Every row gives one point. Two turns around zero, p and q, are shown by what they do to some points. Write where each new point lands after one turn and then the other. Backwards means that the second turn is done in reverse. Each puzzle has new turns, and all numbers are rounded.
(in the rows, 128 means zero)

Turn p:
[149 115 154] -> [140 105 153]
[139 118 105] -> [142 120 105]
[143 144 131] -> [145 139 137]
[148 118 136] -> [144 112 137]
[ 43 139 136] -> [ 47 157 124]
[146 134 106] -> [151 134 111]
Turn q:
[113 105 136] -> [109 108 121]
[155  97 109] -> [157 100 107]
[ 91 106 165] -> [ 78 104 140]
[150 156 151] -> [143 141 166]
[108 163  99] -> [123 174 111]
[152 141 107] -> [159 141 122]
Where do these land?
q, then p: [179 135 166] -> [146  93 178]
p, then q: [ 93  95 110] -> [104 129  83]
q, then p: [113 131  99] -> [134 150 104]
q, then p: [134 126 111] -> [143 130 117]
p, then q backwards: [121 153 155] -> [125 158 151]

Turn p:
[ 97  92  79 122] -> [114  98  68 133]
[173 115 101 132] -> [165 156 100 130]
[ 97 130 171 134] -> [111  98 168 136]
[139 146 146 112] -> [131 138 150 108]
[135 157 142 140] -> [119 151 153 133]
Turn q:
[140 162 130 187] -> [118 185 155 155]
[117 102 134  93] -> [134  87 119 113]
[103 127 115  99] -> [108 107 110 107]
[132 144 148 119] -> [136 134 142 107]
[135  98 145 176] -> [138 126 158 178]
[141 135  96  93] -> [134 129  83 107]
Where do these land?
p, then q backwards: [122 105 152 114] -> [125 107 152 110]
q, then p: [149  93 142 133] -> [164 136 130 151]
q, then p backwards: [140 129 151 137] -> [144 130 150 132]
q, then p: [126 196 138 126] -> [ 93 140 156  77]
p, then q: [114 158 158 148] -> [117 123 175 121]
p, then q: [121 102  89 130] -> [114 133  90 152]
p, then q backwards: [124 112  66 108] -> [136 134  73  91]

Turn p:
[132 137 109 141  92 145] -> [129 131 110 170 117 132]
[ 61 114 128 100  89 118] -> [ 78 114  90 110  80 146]
[154 119 134 175 172 130] -> [147 105 178 138 164 113]
[137 142 132 123 124 124] -> [131 144 125 129 128 119]
[130 140 112 116 212 117] -> [120 135 155  86 198 139]
[120 119 124 111  88  99] -> [123 121  85 122 102 111]
[153 150 161 152 143 149] -> [145 151 175 143 128 116]
[137 103 125 106 103 142] -> [152 122 106 127 105 148]
Turn q:
[168 132 142 118 143 144] -> [132 134 156 113 151 156]
[138 145 136 137 137  97] -> [143 141 138 123 145 101]
[125 117 100 108 105 144] -> [130 127 107 117  98 152]
[ 86 115 129  95 141 146] -> [ 84 108  96 117 127 134]
[137  54 149 122 130 122] -> [142  53 139 118 129 138]
[130 170 146 113 139 117] -> [110 161 140 109 146 109]
[144 120 127 112 174 141] -> [123 121 122 117 172 154]
[120 134  94 183  71  88] -> [182 145 121 165  74  87]
[104 166 129 164 114 153] -> [105 163 133 174 112 121]
Where do these land?
q, then p: [121 107 106 127 111 188] -> [123 116 133 178 104 168]
p, then q: [155  67 109 112 139 106] -> [163  98 119  94 141 174]
q, then p: [146 163 100 111 132 106] -> [131 174 112 125 154 123]
p, then q: [131 151 189 150 137 124] -> [113 131 168 106 118  79]
q, then p backwards: [105 106 117 105  74 113] -> [112  95 163 113  87 109]
p, then q: [152 150 106 151 149 134] -> [131 132 137 147 173 119]
p, then q backwards: [114 129 185 130 152 162] -> [168 142 163 121  86 146]
q, then p: [118 160 102 135 117 115] -> [117 150 109 148 145 106]
p, then q: [110 118 138 129 140 105] -> [118 108 115 107 123 118]

Turn p:
[124 122 113 121 138 141 115 113] -> [138 120 118 105 125 115 129 125]
[144 152 126 136 139 114 124 118] -> [131 136 114 144 145 116 136 111]
[129 131 132 152 137 138 130 120] -> [124 110 116 131 140 134 120 118]
[113 132 146 119 141 127 116 115] -> [120 134 132 107 151 123 129 129]
[116 124 132 118 141 109 164 114] -> [ 92 127 136 125 122 128 156 119]
[149 116 137 141 134 116 115 113] -> [138 115 143 136 143 115 125 107]
[118 123 116 139  52 129 117 108] -> [137 156 139 120  89 148  78  94]
[122 126 118 120 129 139 134 225] -> [137 129 124 168 107 141 125 215]
[148 132 143 115 137 141 145 130] -> [137 123 131 131 137 147 156 129]
[117 123 116 118 131 124 119 125] -> [127 132 128 115 120 112 127 133]
Turn q:
[ 96 163 118 104 153 113  99 117] -> [118 144 124  82 131 122  82 122]
[142 156 146 138 153 105 116 124] -> [146 163 155 114 127 120 118 122]
[119 102 146 130 138 145 101 120] -> [145  91 147 121 131 135 116 122]
[150 101 108 142 100 121 107 155] -> [157 122  99 165 119 148 129 110]
[136 121 111 106 141 123 128 107] -> [115 126 124 126 153 113 121 107]
[119 101 152 123 119 131 123 124] -> [135  95 137 130 113 118 131 124]
[146  99 133 141 138 136 145 135] -> [140 116 139 157 143 122 143 138]
[136 123 110 111  98 129 156 120] -> [ 99 126 103 142 127 120 153 118]
[131 157 111 123  94 159 151 162] -> [120 141  84 119 122 153 166 155]
[100 146 145 139 140 121 140 137] -> [123 138 142 116 111 122 116 160]
[132 139 129 150 133 125 142 107] -> [111 144 153 136 129 135 133 129]
Where do these land?
p, then q: [128 155 138 118 119 117 109 121] -> [126 157 136 107 139 130 123 126]
q, then p backwards: [130 136 159 128 101 141 120 106] -> [133 101 124 109 123 134 156 105]
p, then q: [130  99 120 108 141 115 115 154] -> [156 136 123 142 100 106 138 137]
p, then q backwards: [149 145 125 142  95 129 141 100] -> [150 129 112 136 103 111  95 116]
p, then q backwards: [124 104 127 118 173 104 154 137] -> [124 110 150 118 121 146 177 110]
p, then q: [130 130 126 160 130 136 131 148] -> [142 117 128 147 134 152 113 130]
q, then p: [117 139 130 140 103 130 106  88] -> [126 135 134  82 129 152 114 115]
q, then p: [138 112 114 108 174 136 135 141] -> [128 111 128 146 149  88 148 144]
q, then p backwards: [105 132 114 131 115 144 141 156] -> [111 140 116 130 137 151 141 156]

Turn p:
[152  52 161 143 119 145 147  86 100] -> [142  68 192 119 134 144 173 153 127]
[ 99 143 138  83 102 109 146 135 161] -> [ 83 170 120 104 153 105 138 129 129]
[157 130 120 143 111 152 110 105  96] -> [163 125 148 127  98 154 135 130 152]
[125  66 118  95 122 106 133 115  98] -> [136 119 157  98 166 166 155 133  94]
[149 155 118 119 134 140 149 140 184] -> [ 98 138  89 156 140 118 127 147 164]
[135 157 113 145 103 110 130 134 194] -> [102 143  66 134 112 105 156 132 149]
[107 150 130 147 175 166  60 146 101] -> [168 105 120 113 102 125  43 110 130]
[128 152 139 138 161 108 125 124 111] -> [156 132 130 150 136 104 114 109 118]
[139 132 131 132 108 118 140 159 127] -> [117 147 124 140 113 129 134 150 110]
[ 89 143 111 136 146 127 140 136 110] -> [114 132 132 139 126 131 105  87 109]
Turn q:
[136 147 149 143 182 144 121  83 174] -> [ 90 121 171 140 118  77  86 129 150]
[125 134 134 146 178 132 149 128 112] -> [112 113 144 154 172 115 118 125 128]
[164 128 126 161 154 115 129 100 133] -> [118 120 156 130 137  81 146 110 141]
[146 163 149 104 170  93 129 132 122] -> [ 94 155 135 118 160 103 110 112  91]
[101 130 140 113  55 154 111 152  88] -> [154 141  78 157  88 183 147 132 108]
[142 156 103 160 172 116 109 129 149] -> [125 162 158 132 157  86 124 135 156]
[174 120 119 115 165 144 106 152 121] -> [166 142 152 129 150 112 104  89 119]
[101 122 126 114  79 132 164 154 143] -> [137 115 122 111 111 177 141 171 111]
[ 96  88 135 121 107 124  95 138 121] -> [153 117  72 121 114 134 116 133 140]
[123 108 130 132  67 119 159 131 132] -> [136 102 117 109  99 155 169 152 114]
[101 112  96 102  80 135 138 110 114] -> [124 120 105 109 105 185 147 122 151]
Where do these land?
q, then p backwards: [101 136 102  98 125  95 143 174 127] -> [139 101 104  72 120 111 106 147 132]
p, then q: [148  95 177 150  87 150 128 123 125] -> [153 101 107 109 120 145 132 158  71]
q, then p: [120 134 145 162 107 126  95  98 114] -> [106 135 102 138 106 131 170 105 117]
q, then p: [101 121 101 159 113 150 123  68 164] -> [ 66 120  93  97 120 103 155 153 130]
q, then p: [123 176  68  91 143 111 163 168 105] -> [124 128 156 163 147 107  49 114 171]
p, then q backwards: [125 132 130 147 159 134 153 149 120] -> [124 135 161 133 147 155 133 126 115]
p, then q: [147 133 119  95 142 127 153 124 110] -> [122 132 151 161 138 104 110 135 124]
p, then q: [133 142 174 137 123 153 102  99 167] -> [136 130 119  58 122 112 122 153 116]
p, then q: [144 116 124 139 124 162  76 125 149] -> [174 134 135  87 106 145 113 123 133]
p, then q: [165 102 156 143 125  94 120 131 135] -> [153 116 137 115 166 133 155 125  95]
q, then p: [102 120 112  86 160 106 153 149  91] -> [142  99 133 130 160 153  74 101 147]
